Each point is reached from the start by the listed moves, each made once or not at all, plus a little noise. Is the number of moves made odd or even? Then give how often each move was made.

Moves:
(1): [0.13 0.17 0.75]
(2): [ 0.60 -0.31 -0.04]
Start: [-0.11  0.13 -0.10]
Points:
[0.00 0.33 0.65] => odd (1, 0)
[-0.12  0.15 -0.10] => even (0, 0)

Moves:
(1): [-0.24  0.08  0.14  0.12  0.12 -0.06  0.34  0.03]
(2): [ 0.15  0.03  0.04  0.36  0.25  0.16 -0.09 -0.09]
(3): [ 0.02  0.25  0.05 -0.12  0.27  0.02 -0.09  0.05]
(4): [-0.16  0.54  0.04  0.39 -0.21  0.08 -0.18  0.10]
(5): [-0.05  0.32  0.34  0.11 -0.28 -0.19  0.17  0.07]
(6): [-0.10  0.11 -0.08 -0.03  0.07  0.41 -0.12 -0.07]
(7): [-0.04 -0.04  0.11  0.04  0.19 -0.01 -0.26 -0.04]
(8): [ 0.45 -0.05 -0.22  0.28 -0.40 -0.11 -0.18  0.48]
Start: [-0.20  0.19 -0.07  0.00  0.05  0.05 -0.01  0.03]
Points:
[-0.20  1.42  0.35  1.17  0.08  0.35 -0.40  0.57] => even (1, 1, 1, 1, 1, 1, 1, 1)
[ 0.28  0.95 -0.17  0.91 -0.06  0.20 -0.55  0.58] => even (0, 1, 1, 1, 0, 0, 0, 1)
[ 0.25  0.86  0.03  0.60 -0.03  0.34 -0.32  0.48] => odd (0, 1, 1, 0, 1, 1, 0, 1)
[-0.46  0.22  0.17  0.16  0.35  0.00  0.10  0.03] => even (1, 0, 0, 0, 0, 0, 1, 0)
[-0.28  0.53  0.15  0.34  0.67  0.18  0.15  0.04] => odd (1, 1, 1, 0, 0, 0, 0, 0)
